Each row is a point. Each copy is the shape, with its points in the same order, turned, moved and blurred by noise. Say if it was mirrored as well.
(in the rows, 128 means zero)

Shape (7 x 3):
[[ 67 172  93]
 [101 177 100]
 [147 100 151]
 [161 120 151]
 [120  80 115]
 [171 113 115]
 [ 66 171 181]]
Copy 1 (7 x 3):
[[121 154  48]
 [141 146  72]
 [113  92 156]
 [137  97 155]
 [ 80 135 142]
 [139 129 163]
 [125  65  46]]
Copy 1 is: mirrored
Copy 2 (7 x 3):
[[ 70 205 117]
 [106 196 121]
 [122  94 128]
 [143 107 135]
 [ 95 103  88]
 [153 117 103]
 [ 64 163 193]]
Copy 2 is: only turned

Shape (8 x 3):
[[161 102 101]
 [ 89  35 128]
 [130  75 118]
 [ 86 152 117]
 [115 183 148]
 [107 165 113]
 [101 176 154]
 [162 168 104]]
Copy 1 (8 x 3):
[[184 147 133]
 [157  43 129]
 [165 100 130]
 [ 88 133  82]
 [ 80 173 129]
 [105 159  94]
 [ 71 156 124]
 [142 200 118]]
Copy 1 is: only turned
Copy 2 (8 x 3):
[[155  95 163]
 [ 52 104 153]
 [113 101 163]
 [147 124  85]
 [180 165  99]
 [169 131  92]
 [162 168  93]
 [204 122 132]]
Copy 2 is: only turned
Copy 3 (8 x 3):
[[155  94 106]
 [146 189  69]
 [151 145 102]
 [ 72 122 140]
 [ 89 107 184]
 [ 76  99 144]
 [ 71 123 167]
 [114  69 152]]
Copy 3 is: mirrored
Copy 4 (8 x 3):
[[175  77  84]
 [123  37 151]
 [151  74 123]
 [102 120  92]
 [124 167  98]
 [102 133  68]
 [109 169 107]
 [174 136  58]]
Copy 4 is: only turned

Shape (7 x 4):
[[130 143  75 107]
 [ 96 170 150 112]
 [119  15 154 115]
 [118 172 157  87]
 [ 99 134 147 113]
 [172 101 143 140]
 [157 181 145 175]]
Copy 1 (7 x 4):
[[ 87 164 118 103]
 [106  94  78 109]
 [162  84 224  89]
 [127 100  70  90]
 [114  86 111 105]
 [173 135 142 133]
 [128 125  72 187]]
Copy 1 is: mirrored
Copy 2 (7 x 4):
[[182 146  95 161]
 [115 128  97  88]
 [153  20 163 172]
 [124 133 114  60]
 [124 100 113 117]
 [122 120 162 168]
 [ 75 179 128 147]]
Copy 2 is: only turned
Copy 3 (7 x 4):
[[ 85 105  93 152]
 [ 61 178 139 124]
 [215 145 127 113]
 [ 66 161 138 101]
 [ 97 169 134 132]
 [135 101 169 128]
 [ 58 103 199 160]]
Copy 3 is: mirrored

Shape (9 x 6):
[[ 72 105 141 168 178 176]
 [157 153 174 109 184 189]
 [ 81 109  68 169 156 157]
 [167 125 116 116 158 100]
 [101  99 175 106 160  73]
 [171  84 122 113 141 174]
 [132 158  88 175 130 176]
 [156 141 173 146 130  83]
 [141 164 182  87  87 130]]
Copy 1 (9 x 6):
[[184 100  97 218 115 152]
 [168 123  66 135 184 199]
 [135 110  76 201  81 102]
 [ 97 126 108 126 182 113]
 [125  83 181 161 179 138]
 [164 102  68 118 162 113]
 [133 158  64 170  96 133]
 [132 168 157 138 189 135]
 [144 147 154  79 142 182]]
Copy 1 is: only turned
Copy 2 (9 x 6):
[[148 157 173 198 136 186]
 [170 209 150  99 137 186]
 [ 89 136 128 204 150 187]
 [132 151  75 120 161 133]
 [169 141 136 152 155  72]
 [133 134 130  95 192 187]
 [ 93 152 110 148 116 209]
 [166 126  90 111 110 110]
 [122 150 153  56 105 110]]
Copy 2 is: only turned

Shape (12 x 8):
[[159 157 174 161  59 117 112 118]
 [122 145 123 118  78 122 104 125]
 [131  78 174  88 158 155  76  52]
 [178 179 140 184 162 128 138 112]
 [110 130 118 123 111 134 172 104]
 [131 171  55 176 111  60  79 165]
 [209  80  75 128 141 115 133 197]
 [127  81 147 156 173 110 140 193]
 [108 179 123 133 118 163 177 120]
 [122 130 173  95 152  69 165 186]
 [141  96  79  97 122 171  84 128]
 [ 92 136 151 111 110 108 178 113]]
Copy 1 (12 x 8):
[[152 125 169  89 149 114  73 163]
 [138 134 125  99 105 123 113 142]
 [147 119 148 145 147 152 112  23]
 [138 150 166  89 206 132 171 144]
 [179 153 158 129  99 116 162 132]
 [ 59 122  96  67 130  77 168 191]
 [ 97 163  85 200 177 105 164 184]
 [ 91 102 180 199 141 138 178 159]
 [184 159 164  97 110 159 169 164]
 [ 75 174 211 170 103 128 144 159]
 [137 126  62 149 120 157 144 113]
 [157 159 195 127  78 112 154 130]]
Copy 1 is: mirrored
Copy 2 (12 x 8):
[[110 201 117 154 150 117 111 171]
 [ 90 139 102 125 116 115 109 164]
 [116 126 171 127 105  44  82  64]
 [139 173  75 178 162 151 110  82]
 [ 97 135  97 114 117 122 169 111]
 [ 89  98   7 147 167 142  76 174]
 [203  62  83 112 176 149 118 148]
 [125 102 113  79 221 147 114  95]
 [ 86 158  96 131 104 173 160 100]
 [127 163  84  26 173 145 109 105]
 [122  59 130 135  98 119 101 136]
 [ 85 167  95  79 127 116 162 108]]
Copy 2 is: only turned
Copy 3 (12 x 8):
[[155 117 115 152  61 119  95  91]
 [130 143  78 131 100 135 112 125]
 [ 90  96  63  12  93  94 115  90]
 [129 125 167 133 111 116 173  66]
 [ 74  98  98 136 107 145 140 131]
 [159 199 113 179 188 110 122 115]
 [194  57  97 136 203 103 162 135]
 [143  75 165  87 179 140 113 149]
 [ 88 119 117 149  89 182 169 118]
 [138 105 163 100 116 125 135 206]
 [134 108  32  90 162 144 138 101]
 [ 72 107 115 129  88 137 124 169]]
Copy 3 is: only turned
Copy 4 (12 x 8):
[[111 175 195 173 114 139  71  99]
 [ 99 163 121 163 124 125  89 114]
 [130  76 116 137 182 218 109  74]
 [170 139 191 203 163 121 118 159]
 [169 154 107 149 124 112 121  94]
 [ 67 135 136 164 118  64 103 210]
 [166 159 116  94 120 153  90 234]
 [149 143 145 115 106 159 182 174]
 [173 183 114 198 139 107 130 100]
 [127 196 157  82 149 126 179 128]
 [127 125  62 156 139 175  81 154]
 [153 165 127 134 132 108 142  75]]
Copy 4 is: only turned
